Rows are points. The points of each table are mixes of a few directions, plus a little noise. How many directions does each table use, and how many do they share? Where both have some left over, give the other angles between the two spaces (their principal angles), to ten degrees, smallest first.
In the rows, 128 means zero.

First (7 x 2):
[[ 92 128]
 [ 36 127]
 [124 128]
 [175 128]
 [164 127]
 [158 128]
 [148 128]]
Second, 7 rows:
[[ 80 128]
 [111 128]
 [ 67 127]
 [183 128]
 [133 128]
 [200 129]
 [122 128]]
Directions: first 1, second 1, shared 1

First:
[[ 91 131 120]
 [119 129 126]
 [118 129 126]
 [114 129 125]
 [ 95 131 121]
 [111 129 124]
 [249 118 153]]
Second:
[[124 128 127]
 [108 130 124]
 [ 85 132 119]
 [ 99 130 122]
 [114 129 125]
 [237 118 151]]
Directions: first 1, second 1, shared 1

First, 6 rows:
[[130 224 217 185 126 189]
 [128  95  98 109 128 108]
 [126  83  87 102 129 100]
 [127 106 108 116 129 115]
 [128 100 102 111 127 111]
 [128 159 156 145 127 147]]
Second:
[[173 115 141 103 150 130]
 [ 74 161 121 138 115 119]
 [125 168 119 100 135 117]
 [ 77 148 150 127 132 117]
 [ 77 197  91 124 107 114]
 [170  64 130 156 123 147]
 [200  45 142 147 135 151]]
Directions: first 1, second 3, shared 0; angles 70

First (7 x 8):
[[123 142 147 111 163 131  99 127]
 [175 127 116 123 131 115  97 158]
 [ 67 105 102 153 177 139 199 143]
 [195 128 129 141  15 103  93 125]
 [ 59 125 127 121 175 110 138 137]
 [162 142 119  96  88 147 140  66]
 [116 129 155 154 149 150 131 138]]
Second, 7 rows:
[[134 107 158  73 123 143 149 170]
 [121 101 119 157 114 109  99  71]
 [121  97 121 149 118 117 103  84]
 [139 242 109 155 143 108 158 148]
 [124 150 103 142 171 175 144 192]
 [142 128 175  71  86  89 143 113]
 [115  71 111 149 141 155 102 118]]
Directions: first 5, second 3, shared 0; angles 30, 80, 90

First:
[[171 119 156 105  80 171 189 192  96]
 [ 96 135 107 145 164  96  82  80 152]
 [157 122 146 113  96 156 169 171 108]
 [ 78 138  96 154 184  79  57  53 165]
 [154 123 144 114 100 153 164 166 110]
 [ 98 134 108 144 161  98  85  82 150]
 [151 123 143 116 102 150 161 162 111]
 [161 121 150 110  90 161 176 179 103]
 [ 92 136 105 147 168  93  77  74 154]
 [122 130 124 131 134 123 120 120 132]]
Second (7 x 9):
[[ 76 135 140 154 137 106  70 118 146]
 [220 115 106  83 113 167 230 146  96]
 [ 70 136 142 156 138 103  64 117 148]
 [ 99 132 135 142 133 116  96 122 138]
 [199 118 111  93 116 158 206 142 103]
 [ 85 134 138 149 135 110  80 120 143]
 [148 125 123 118 125 136 150 132 121]]
Directions: first 1, second 1, shared 0; angles 40

First, 11 rows:
[[119  76 161  87 183 121 122 129 138 126  97 129]
 [111 108 181 134  99  91 112 159 124 180 170 123]
 [141 123 132  88 172 135 118 123 178 130 101 156]
 [119 110 186 130 115  66 124 176  81 133 122 115]
 [148 163 141 120 117 102 117 154 156 145 129 155]
 [126 123 100 135 137 151 141 106 108  94 110 116]
 [119 142 135 171  79  94 140 155  54 112 141 100]
 [120  80 147  90 181 136 125 117 145 125 101 130]
 [ 94  94 103 163 101 182 134  83 117 155 188  93]
 [132 153  35 146 125 226 139  52 176 119 153 130]
 [178 234  88 142  98 106 134 154 133  88  97 164]]
Second (11 x 12):
[[127  92 118 100 192 138 144 111 100  64  56 117]
 [130 150 115 142 101 141 123 122 150 152 161 134]
 [109  71 170 103 162 112 124 135 118 135 115 117]
 [103  95 148 152 110 110 137 137  63 119 137  92]
 [135 158 112 152 101 119 137 136  98 108 126 122]
 [127 155 121 158  79 129 123 132 132 159 176 127]
 [118 166  37 192  65 216 141  62 141 142 204 109]
 [139 132 162 101 141  96 115 156 154 146 117 151]
 [107  38 217  66 196  86 110 156 139 155  99 129]
 [165 185  91 115 145 131 134 129 148  85  79 158]
 [146 165 117 126 116 130 120 132 166 144 139 152]]
Directions: first 4, second 4, shared 4

First, 10 rows:
[[146 121 154 108 115 116 139 130 121 158 114 157 129  82]
 [108 136  95 152 147 141 114 124 135  96 144  89 131 188]
 [130 128 127 129 132 126 128 127 124 132 127 124 132 133]
 [108 126 121 129 101 155 123 137 159  71 142 151 100 113]
 [120 139  96 154 169 123 116 117 114 132 136  68 151 206]
 [111 124 127 124  96 154 126 138 160  74 140 161  97 100]
 [127 127 126 129 128 130 127 128 129 124 129 126 127 132]
 [185 115 196  84 120  79 158 127  85 243  84 175 152  31]
 [127 144  87 162 198 107 113 110  91 164 131  31 174 243]
 [121 117 150 106  75 151 136 143 163  83 132 197  87  51]]
Second (9 x 14):
[[111 138 124  95 132 133 107 160 127 109 160  98 109 173]
 [123 140 124 106 139  89 147 131 129 163 126 139 134 116]
 [140 101 136 181 100 196 106 111 133  65 120 133 120 121]
 [ 93 150 118  68 116 103 136 164 159 112 160 150  93 121]
 [122 111 132 157  83 167 136 114 166  67 118 189 104  64]
 [147 141 127 118 173  67 147 115  92 220 108 100 170 146]
 [183 105 141 197 175 153  98  90  52 180  96  39 192 203]
 [110 146 121  85 135 101 132 152 135 139 149 125 115 140]
 [124 119 129 145  97 143 143 114 158  96 117 181 113  69]]
Directions: first 2, second 3, shared 1; angles 40

First, 10 rows:
[[143 148 142 110 153 107 141 153  94 160 131 130  87 142 140 197 126 139]
 [103 128 110 156 113 161 109 111 161 108 116 132 166 125 121  44 131 125]
 [ 81 219 104 173 170 186  97 164 133 175  84 152 125 183 145  45 125 161]
 [129 194  86 110 185 142 120 168 121 146 115 118 113 179 105 110  96 139]
 [131  51 117 130  70 129 125  73 176  54 147 110 191  79  98  67 131  94]
 [149 109 143 106 126 100 144 129 110 129 143 123 110 117 129 187 129 123]
 [122 114 182 147 109 114 137 124 101 162 128 152 100 108 175 188 161 141]
 [119  71 175 155  73 121 133  91 132 120 135 145 140  80 159 142 165 123]
 [175 141 114  63 172  82 154 160  92 135 150 102  85 150 101 224  96 123]
 [126 105 107 130 110 138 121 107 158  90 132 117 164 116 105  75 122 112]]
Second:
[[162 165 103  68 168 112 147 164 111 125 130 111  97 165  89 175 103 133]
 [173 115 138  69 109  98 164 128 132  83 131 123 112 132  82 192 137 129]
 [151 171  54 129 179 102 120 136 170  86 119  96 149 179  64  87  68 116]
 [ 71 124 159 184 116 176  99 125 105 191 124 155 131 102 203  85 156 138]
 [140  59 158 137  73 100 140  84 147  89 144 128 149  81 129 148 149 110]
 [106 118 197 127  64 170 142 122 118 139 104 178 114 106 160 138 205 159]
 [109 157  77 168 182 130  95 137 135 151 132 106 145 149 134  71  78 115]
 [112 116 138 142 132 135 117 128 107 160 140 128 125 110 162 129 128 123]]
Directions: first 3, second 4, shared 2; angles 30

First (9 x 24):
[[153 122 131 135 154 131 159 152 193  73 148 115 124 124 117 171  72 109
  153 140 102 120 128 130]
 [114 161 132 165 111 130 100 108 179 119 135 142 143 138 115 185 133 150
  154 174  87  97 109 178]
 [108 165 179  98 113 124 110 128 108 170 109 164 155 159 119 142 169 137
  107 102 143 135 138 107]
 [101 143 127 163 137 114 106 110 148 133 134 121  98 137 107 147 142 152
  162 152 111 113 137 159]
 [106 142 152 119 161 101 130 131 112 156 132 122  90 150 100 120 151 149
  138 105 144 135 159 105]
 [118 141 123 150 155 108 129 123 157 121 149 113  96 136 103 148 124 154
  156 148 108 112 132 145]
 [237  51  23  61  92 175 205 154  59  91 145 110 213  50 227  23  75  86
   16 116 148 142  34  84]
 [ 81 128 174 142  95 141  76 116 107 155  77 151 120 142 125 132 160  98
  150 108 156 154 178 136]
 [133 101 110 118 134 128 138 132  91 134 123 113 112 115 139  83 128 118
  115 109 153 145 137 110]]
Second:
[[148 150 138 142 124 160 185 153 127 135 125 131 164 129 113 157 107  84
  119 129  92 115 178  85]
 [ 74 107  96 126 144 125  88  83 174  85 145 147  70  90 152 110 181 187
  133 151  86 121 108 188]
 [116  78 133 125 152 112 120 136 159 114 115 112  64 133 133 111 131 165
  147 104 144 165  92 131]
 [146 102 124 152 176 115 137 152 124 128 117 133  94 152 144 113  94 128
  143 154 148 154  66 151]
 [137 167 108 130 131 143 180 124 126 132 137 109 146  96 124 138 131  98
  116 158  90  92 190 101]
 [127 112 143 101 109  79  78 142  96 129 107 114 128 157 149 100  99 143
  152 107 209 162  91 120]
 [ 99 164 163 136  52 170  61 122 100 100 140 239 249 160 140 168 117 108
  115 127  91 114 135 158]
 [180 144 122 113 140 117 177 111 117 198 140  39 111 107  70 128 164 110
  101  96 163 102 163  91]]
Directions: first 5, second 6, shared 0; angles 30, 30, 50, 70, 70

First (10 x 32):
[[129 121 105 111 133 121 134 152 142 107 127 131  97 139 117 170 142 130
  114 142 118 132 139 129 113 126 140 109 124 133 144 118]
 [129 120 103 110 133 121 134 154 143 106 127 131  94 139 116 174 142 130
  113 143 117 132 140 130 111 126 142 108 124 134 145 117]
 [129 121 108 113 133 122 133 148 140 110 127 130 101 138 118 164 139 130
  116 140 120 132 138 129 115 126 138 112 125 133 142 119]
 [127 137 155 147 122 136 122 100 111 153 129 125 164 115 141  79 112 125
  144 112 139 123 115 126 146 130 114 149 133 122 110 140]
 [127 131 136 134 126 130 125 119 123 136 128 126 140 124 133 112 123 127
  133 123 132 126 124 127 134 129 123 135 130 126 122 132]
 [128 125 119 122 130 126 130 137 133 120 128 129 116 132 124 144 133 129
  122 133 124 129 132 129 122 127 132 121 126 130 134 124]
 [127 137 157 149 121 136 122  99 111 154 129 125 166 114 142  75 111 126
  145 111 140 122 114 126 147 130 112 151 133 121 109 141]
 [126 137 157 149 121 137 122  98 111 154 129 125 167 114 141  75 111 126
  145 111 141 123 114 126 148 131 112 151 133 121 108 141]
 [131 110  73  89 140 113 140 184 161  79 126 134  54 154 102 228 160 133
   96 160 105 138 154 131  91 123 157  84 118 141 166 104]
 [126 141 166 156 120 139 119  89 105 163 130 123 179 110 146  58 106 125
  150 106 144 121 110 126 154 131 107 159 135 119 102 145]]
Second (8 x 32):
[[128 135 144 157 125 125 139 120 118 136 123 125 144 118 131 118 114 127
  136 121 131 127 114 127 143 119 124 129 136 116 133 125]
 [124  91  60   7 132 131  92 181 166  96 140 159  71 180 105 180 172 127
   97 163 116 129 156 130  66 148 149 109 110 183 115 144]
 [131 134 125 120 137 137 117 114 133 124 136 114 116 122 135 123 142 131
  125 124 127 131 160 131 122 148 127 139 114 129 120 126]
 [127 142 164 192 120 121 153 111 107 146 117 123 164 107 134 106  97 126
  146 113 134 125  94 125 162 105 118 130 146 101 139 121]
 [123 109 110 100 119 119 130 159 134 123 123 154 124 151 113 150 126 123
  122 142 125 125 101 125 115 111 135 110 138 144 133 136]
 [131 135 128 126 137 136 119 113 131 125 135 113 119 120 136 121 140 131
  126 123 128 131 157 131 125 147 127 139 115 126 120 125]
 [129 139 149 166 126 126 140 113 116 138 124 120 147 112 134 113 113 128
  137 118 132 128 117 127 148 120 122 133 135 111 133 123]
 [129 138 144 156 128 129 135 113 120 135 126 118 140 115 135 115 119 129
  135 119 131 128 126 128 142 126 123 134 130 115 130 124]]
Directions: first 1, second 2, shared 0; angles 40

First:
[[ 89 163 123 150 119 163  92 123 137  90 141 137 111 129 177 164 157 103
  114 103 121 153 123 165 153 137 108  99 160 110 149 157]
 [162 129 147 132 145 103 167 119 110 132 117 150 143 143  66  92  93 104
  120 147 109  78 125 105 101 118 114 177 109 157 119 109]
 [151 111 134 118 135 107 153 129 122 145 121 129 139 130  94 105 108 136
  133 143 129 109 129 107 110 122 135 150 109 141 117 111]
 [144 117 122 112 133 130 126 145 123 148 121  97 130 132 101 129 133 132
  130 122 115 127 148 116 135 119 151 150 117 134 109 129]
 [114  90 125 118 132 151 141 146 128 104 138 149 116 148 134 154 130 114
  116 127 115 156 114 148 116 120 124 102 114 126 149 123]
 [123 107 126 121 129 135 136 136 129 120 133 136 124 134 132 137 127 128
  125 130 127 142 121 135 121 125 129 113 120 127 137 123]
 [119  85 119 110 126 139 135 145 133 127 135 129 122 132 142 145 132 144
  131 131 136 159 120 136 120 125 141  97 113 121 138 118]
 [147 114 137 124 127  90 156 114 128 149 122 142 142 115 118  92 100 155
  144 155 155 106 117 104 104 132 128 132 115 135 124 104]
 [115 122 130 135 125 128 135 120 133 113 136 154 125 126 151 131 122 129
  127 136 141 136 110 138 119 134 113 102 131 122 146 123]
 [109 249 124 170 105 126  47  90 141 139 119  80 128  85 180 125 168 134
  140  95 146 109 159 130 192 155 122 146 198 105 105 179]
 [135 122 121 117 131 136 121 142 126 139 125 103 127 132 115 136 137 129
  128 119 116 134 143 124 137 122 145 139 123 129 116 133]]
Second (10 x 32):
[[116 147 139 149 121 111 135  99 134 113 133 165 131 115 157 112 114 132
  131 143 154 117 104 132 116 143  99 108 142 123 145 122]
 [121 101 117 112 129 149 122 151 129 127 133 113 119 137 132 152 142 130
  125 118 118 156 134 138 133 121 144 114 119 123 130 131]
 [105 139 122 136 117 138 107 122 139 118 135 130 120 117 171 144 143 138
  131 121 144 150 122 144 140 139 123  96 145 111 139 139]
 [135 158 136 143 119  94 126  98 134 144 122 133 141 102 142  96 115 152
  144 144 161 102 123 110 126 143 119 132 142 126 121 123]
 [136 109 129 118 145 152 142 152 114 113 128 130 122 160  85 144 128  89
  107 118  84 128 134 136 123 109 129 151 110 144 128 129]
 [142 142 145 138 162 168 150 147  96  81 125 153 120 188  42 144 120  23
   78 106  35  96 135 146 124  97  99 193 115 164 132 140]
 [152 103 136 118 139 109 162 130 119 138 122 140 138 137  89 106 103 127
  128 147 123 107 123 110 103 119 129 149 104 145 123 106]
 [126 141 116 123 114 119  99 126 139 158 124  89 131 101 156 127 146 168
  149 122 155 139 145 118 149 138 152 119 141 113 111 137]
 [131 110 117 112 119 118 120 135 136 155 126 102 131 111 144 127 135 168
  147 131 152 144 136 116 133 132 153 114 124 118 117 123]
 [116 131 123 131 117 123 116 120 139 132 132 126 127 111 162 130 134 152
  139 130 153 141 123 131 133 139 130 103 138 114 132 129]]
Directions: first 4, second 4, shared 4

First (11 x 32):
[[102 135 118 118 117 122 106 112 151 132 150 148 139 142 161 152 105 100
  112 148 141 145 121 151 111 130 120 131 101 101 136 121]
 [ 58  77 143 116 139 139 118 172  88 111 130 122  77 161 136 113 171 143
  109 172  97 175 123 190 147 111 142 212 117 184 136 129]
 [ 71  89 153 126 148 138 130 169  90 123 127 112  73 139 106  94 177 166
  114 148  99 153 128 160 142 113 140 200 133 184 120 134]
 [158 155 115 128 116 117 145 101 158 121 108 135 167 135 148 159 117 106
  138 123 137 116 135 122 141 158 110 100 133 116 136 110]
 [138 145 131 128 127 114 179 115 148 103  71 118 151 154 139 155 169 131
  141 134 110 123 148 145 183 183 100 146 155 175 135  93]
 [103 151 128 127 127 121 101 104 159 157 170 146 131 112 130 130  96 120
  109 122 152 123 119 118  84 122 120 115 105  80 114 134]
 [157  98 115 127 122 144 108 153  90 118 135 126 122 125 132 118 110 116
  139 130 127 136 119 124 123  92 156 109 123 121 143 148]
 [117 141 135 131 134 124 122 118 141 146 145 130 124 113 114 119 121 138
  120 117 137 118 127 113 108 126 124 124 125 112 114 132]
 [ 84 156 130 121 125 112 121  97 174 143 147 147 139 138 149 151 119 115
  105 141 141 135 127 147 112 152 103 143 108 106 121 111]
 [172 133 118 134 123 132 124 125 122 130 129 126 143 111 121 124 105 121
  143 108 138 111 126  97 119 115 138  85 133 105 130 139]
 [249 128 120 152 132 143 153 143  87 124  96  97 143  79  73  92 117 152
  178  66 129  73 135  41 138 105 155  43 176 124 124 156]]
Second:
[[132 118 134 134 131 128 119 137 117 136 135 137 124 123 132 124 118 121
  119 131 131 136 119 136 113 127 136 138 122 114 131 139]
 [161 141 128 138 136 148 150 166 115 134 120 119 104 114 121  72 113 164
  177 103 116 102 121  84 134 134 172  94 128 171 124 129]
 [ 97 126 170 148 151 115 129 119 130 177 161 119 113 120 102  89 137 128
   76 121 148 153 108 127  83 127 139 163 113 105 108 150]
 [175  88 127 147 128 141  93 185  70 139 137 165 111 105 157 107  72 113
  132 139 123 143  95 152  86 126 177 138 116  95 151 172]
 [131 140 155 147 148 134 149 147 125 162 141 112 103 114 104  65 127 157
  131 103 133 123 113  93 107 131 163 124 120 150 111 138]
 [108 131 140 129 134 119 128 110 138 138 139 123 131 131 119 130 141 123
  104 129 137 138 128 134 121 126 117 143 125 119 120 129]
 [107 132 134 124 129 118 129 107 142 131 132 123 136 135 121 142 144 121
  109 131 136 135 133 136 130 126 109 140 128 121 123 122]
 [184 106  93 124 109 149 109 172  91  96 107 157 129 121 165 144  86 121
  175 140 108 114 123 140 139 129 153 103 133 129 157 138]
 [117 137  79  89  95 123 126  82 160  60  92 130 173 158 151 229 152 105
  151 152 113 111 170 154 193 128  58 108 150 134 145  82]
 [ 68 163 123 101 121 108 152  51 192 106 119  97 159 158 105 182 191 124
  108 130 135 121 167 127 174 127  55 129 141 143 110  80]]
Directions: first 4, second 3, shared 0; angles 30, 40, 40

First (11 x 32):
[[111 125 129 142  86  90 103 146 122 131 111 127  76 171  99 155 150 187
  190  76 165 119 145 130 118  83 192 139 134 159 178 168]
 [150 144 128 122 145 120 119 119 121 127 113  85 172 134 145 109 106 106
  103 152 107 141  75 151 121 175 154 144 121 104  68 141]
 [137 123 123 114  86 108 159 146 137 146 170 190  99 104 122 118 122 120
  154 148 106 163 147 125 133  90 150 104 144 137 179 128]
 [ 87  97 124 135 165 183  88  96 118 116  56  84 143 128 141 157 138 124
   60  61 105  87 136 140 115 162  76 184 116 127  72 141]
 [ 99  97 104  96 142 160 191 156 117 135 145 206  76  75 123 118 149 100
  113 164  91 156 189  75 135 131  68  99 156 135 228  94]
 [115 140 132 139 178 144 110 116 110 104  92  73 157 146 132 135 146 135
  106 130 164 101 113 116 122 166  93 143 120 119  90 113]
 [100  84 127 140 109 176 110 109 156 137 127 167  93 112 127 159 128 134
  106  47 103  85 189 135 140  84  76 138 115 151 144 131]
 [152 166 137 108 123  92 156 118 105 128 144 130 197  90 149 103 125  86
  108 221 121 201  74 138 107 136 142 135 156  99  60 107]
 [158  98 117 141 124 161 117 147 187 147 169 140  68 162 117 113  78 141
  155  65  98  59 159 138 177 138 143  79  77 138 197 149]
 [126 165 160 150  92  86  97  90 114 116 123 110 193 125 134 158 152 145
  134 133 187 150  98 156  99  62 136 163 144 129  28 120]
 [172 169 125 120 157  87 157 166 119 122 159  98 134 160 120  82 116 129
  175 211 160 147  83 105 140 181 178  79 125 109 164 117]]
Second (8 x 32):
[[ 91 142 128 135 141 158 167 144 113 136 158 144 114 134 138 159 151 150
  106 121 160 125 147 137 119 102  90  91 129 143 139  79]
 [150 128 168  93 146  82 136 153  30  74  66  85 130 159  95  99 148 121
  163 195 115 169  74  42 125 177 173 180 188 106 176 192]
 [115 110  95 172 110 107  49 119 195 159 108  91 137 139 132 112  85 131
  130 105 130  78 111 176  98 158 180 112  73 123  57 123]
 [130 133 111  77 140 145 192 135  99 126 125 171 100  97 132 138 163 117
  119 129  98 188 161 113 146 123 105 156 167 139 202 147]
 [135 149 126 106  83 113 164 129 121 150 156 167 119 118 139 152 137 138
  133 107 112 184 130 173 127  73 166 141 149 145 136 149]
 [222 166 135 118 136 151 128  77 186 130 173 107 181 131 157 122  88 113
  120  76 109 119 111 198 194 122 124 150  89 118  75 165]
 [110  97 140 177 116 150  85 107 181 130 160 155 139 104 124 125 108 118
  123 126 154  58 165 111 127  93  59  82  95 127  92  66]
 [ 71  99 120 146 151 118 104 159  99 118  79 104 104 141 107 117 142 135
  130 166 147 104 126  74  87 174 128 111 135 123 147 102]]
Directions: first 6, second 6, shared 3; angles 40, 70, 90

First, 9 rows:
[[123 131 103  71  99 102 126 140 104 106 141 146 134 132  98 104 178 171
  164 176 201 123  98 147 107 139  98 149 130 171 120  56]
 [113 108 129 113 118 160 201 138 148 121 120 146 130 127 166 109 211 147
  101 133 156 140 181 131  83 138  96 151 105 152 118  58]
 [ 91 161 137 111 103 118 113 163 139 128 123 122 161 153 157 120 162 173
  109 100 103  86 149 129  97 105 120 131 131 103 106 111]
 [102 168 125 172 150 132  74 126 133 144 121  88 141 121 158 156  26 119
  101  28  51 109 160 129 178 110 157 107 155  61 123 221]
 [117 147  76 104 130 113  97 115  93 112 142 119 124 102 104 126  76 150
  159 106 180 140 120 159 172 148 112 140 154 143 126 123]
 [135 138  89 116 137 107  86 108  93 117 143 119 117 105  89 133  61 128
  166 124 166 143  95 149 178 144 128 129 153 140 135 147]
 [162  82 196 160 131 154 189 132 171 147 112 150 119 154 146 129 207  82
   96 185  80 131 129  85  71 114 146 115  85 130 140 123]
 [169 122 168 187 157 117  77 108 134 154 124 111 114 136 103 161  45  59
  131 132  46 125  78  96 166 109 187  86 132  86 152 239]
 [142  94 129 117 127 149 189 121 135 121 127 150 113 121 132 114 187 121
  125 166 168 155 142 127 101 145 108 144 106 166 132  75]]
Second:
[[130 107 179 164 124 177 190 138 191 138 115 154 131 142 169 118 180  97
   75 111  68 144 192 110 114 139 116 120  99 137 129 114]
 [ 72 197  68  76 107  82  42 152  81 111 141 101 161 125 122 124  74 207
  155  67 162  86 119 170 155 116 114 139 173 102 100 125]
 [ 85 146  46  61 136  91 123 127  48 117 116  81 141 101 157 137 144 207
  154 126 228  96 112 148  58  94 134 175 146  90 101  89]
 [173  93 152 163 144 155 154 103 149 131 133 150  98 120 104 128 110  66
  130 152 118 172 123 118 164 158 131 112 115 162 153 147]
 [174  88 173 141 126 131 156 122 149 135 129 156 110 148  98 124 176  84
  134 209 117 142  90 101 108 132 140 114  98 158 148 119]
 [160  78 141 161 160 169 199  99 142 138 116 134  98 110 145 137 150  77
  107 148 131 168 152 110 112 138 134 134 102 138 146 130]
 [ 95 188 109 117 118  79  29 145  97 128 132  91 158 139 119 143  58 165
  144  82  98  71  94 135 148  94 151 115 164  70 114 182]
 [136 129 157 137 108 140 130 137 164 125 140 158 129 142 109 112 134 115
  120 128 103 142 141 134 159 154 104 115 124 165 134 116]]
Directions: first 4, second 5, shared 4
